Rows are points. The points of each table are mixes of a few directions, plus a little noise. Count the directions of each table, and those that both share. Where both have some left over, give the other angles between the two spaces (their principal angles), to ten degrees, smallest first.

First:
[[ -1   1  13]
 [  1  -1 -14]
 [ -2   1  16]
 [  4  -2 -40]
 [  0   0  -4]
 [ -6   3  60]
 [  3  -2 -31]]
Second, 4 rows:
[[-15  22  -6]
 [  7  18  -7]
 [-26 -20  10]
 [ 34 -20   3]]
Directions: first 1, second 2, shared 0; angles 70

First, 7 rows:
[[-12   6 -21   4  40  13]
 [-22   3 -20  30  38  15]
 [-10 -10  18  46 -34  -5]
 [ 11  -7  21   0 -40 -12]
 [ 14   3   1 -33  -1  -4]
 [ 15   1   7 -29 -13  -8]
 [  4   3  -5 -17  11   1]]
Second:
[[-26  -1  14 -12  -8  40]
 [  7 -35   4   7  14  27]
 [  3 -10  -6  -4  -9  16]
 [-15 -11  17   1  12  23]
 [  0   6  -3  -3  -6  -3]
 [ -7   4  20  13  29 -21]
 [ 37   7 -40  -4 -27 -31]
 [-21  20   7 -12 -12   9]
 [ 23  19 -13  12   7 -60]]
Directions: first 2, second 3, shared 0; angles 60, 90

First, 9 rows:
[[  0 -10 -10 -15  29   1  -3  24  -2]
 [ 25 -16   0  -1 -26   0  12 -15  -3]
 [-29  13  18  -6  25   4  10   9 -15]
 [  5  -8  21  -7 -14   5  30 -14 -23]
 [-34  16  42 -11  -4  22  14  -5 -25]
 [ 22  -8 -19   3 -34   9 -36  -5  26]
 [ 21  -7 -25  11  -8 -12 -13  -3  19]
 [-20  26  -4  21   4 -10 -19  -5  17]
 [ 10  -7 -22   3  28 -20   5  13   6]]
Second:
[[ 12   9  -7   8  -7 -14 -13  -6  21]
 [-28  13   6 -22   0  39 -60  28  16]
 [ 18   4   9  -6 -24  -2 -10 -11  14]
 [  0  -7  -6   9  11 -10  23  -3 -12]
 [ 18  -9  -2  -2 -25   6  -9  -8   7]
 [ -6 -13 -12  11  17  -5  26   2 -19]
 [-13   2  13   3  28 -15  43  -1 -26]]
Directions: first 4, second 4, shared 3; angles 60

First (11 x 12):
[[-10  -3  19 -11  -3  24   3   5   3 -57  13  14]
 [-11  -6 -15  16  16  27 -19   5  -1 -24   0 -13]
 [  2   2 -16 -45 -25 -27  10  -4  -6  26 -18 -10]
 [ -6  18 -17   2  29 -11   6  -5   1  20   3 -10]
 [  9   9  21  48  13 -11  25  -7   5   7  21  17]
 [-11   4   5   4  25  14  -5  14   1  -6   9 -11]
 [  5  -4   1  19  -7 -13  14   5  -4  23   0 -10]
 [  9   0  27 -32   9  12 -42  10  11  20  -5  18]
 [ -7   3  13  -1  30   5  -7  31  -1  32   6 -25]
 [ 20  -9  14   1 -49 -15  14 -25   2 -17  -4  37]
 [  0 -13 -52  -1 -38  -5   1 -29  -9 -22 -24  -8]]
Second (9 x 12):
[[-23  12  28 -60 -20  31  32 -36  11  -7 -57   1]
 [  5 -14  -1  13   3  -8  -2   6 -13   0  10   3]
 [  7  22 -13   8  10  -6 -20   8  10   3  17  -8]
 [ 35  -8   0  18  11 -19 -14  -2 -29  -7  28 -16]
 [-26   3  23 -48 -14  25  27 -26   1  -4 -49   8]
 [  5  -1  -7  13   1  -5  -5   7   6   2  11  -1]
 [-25  16 -14   2  13   1 -18  18   5  10   4  14]
 [ 22  -1 -11  27  -6  -9  -2   8  24   0  21 -12]
 [  0 -28  -5  27   1 -11   2  16 -13   3  15  12]]
Directions: first 6, second 4, shared 0; angles 30, 50, 80, 90

First (9 x 18):
[[ 14  23   2  13  -7  29 -10  -5  16   8   8  -7  -2   0 -19  12  25   0]
 [  6 -24 -10 -12  -3 -11   5  -4  -2   7 -17  -4  -8 -14   1  -5 -17   2]
 [ 23  -8  46 -20  23 -47 -12  12   1 -14 -49  30 -17   0  21  12 -16   9]
 [-15  -9 -28   0  -6  13  11  -7  -5  10  12 -17   4  -9  -5  -8  -1  -3]
 [ -6 -12  21 -11  12 -39   3  11 -14 -19 -12  20   2  11  24  -6 -22   2]
 [-15  37  11  15  14  17  -5   5   4  -1  17   1   9  12  -1  12  30  -2]
 [-27   8 -17  -4  25  10   9  -4  -3  20  -4 -16  -1 -19   2   7  17  -2]
 [ 60 -21  -4   7 -53  19 -14 -12  22  -1  -3  -1 -12   0 -30  -6 -16   5]
 [-41   7 -22  14  -6   8  16   2 -19 -10  48  -8  26  20   7 -18   0  -9]]
Second (11 x 18):
[[-11  19  23   0  24 -12  -3  10  -3  -8  -6  12   2   9  13  10  11   1]
 [ 20 -34 -42   1 -42  23   6 -17   5  14  10 -22  -4 -16 -24 -18 -19  -1]
 [ -7  13  16   0  16  -9  -2   6  -2  -5  -4   8   1   6   9   7   7   0]
 [-27  46  56  -1  58 -31  -9  23  -7 -19 -14  30   5  21  32  24  25   2]
 [-16  27  33  -1  35 -18  -5  14  -4 -11  -9  18   3  12  19  14  15   1]
 [ 13 -22 -28   0 -28  15   4 -11   4   9   7 -14  -3 -10 -15 -11 -12  -1]
 [  2  -3  -4   0  -4   2   1  -1   0   1   1  -2   0  -1  -2  -1  -1   0]
 [ -1   1   1   0   1  -1   0   1   0   0   0   0   0   0   0   0   0   0]
 [ 15 -25 -30   0 -31  17   5 -13   4  10   8 -16  -3 -11 -17 -13 -13  -1]
 [-14  22  27   0  28 -15  -4  11  -3  -9  -7  14   2  10  15  12  12   1]
 [ 26 -44 -54   0 -55  30   8 -22   7  18  14 -29  -5 -20 -30 -23 -24  -2]]
Directions: first 4, second 1, shared 1
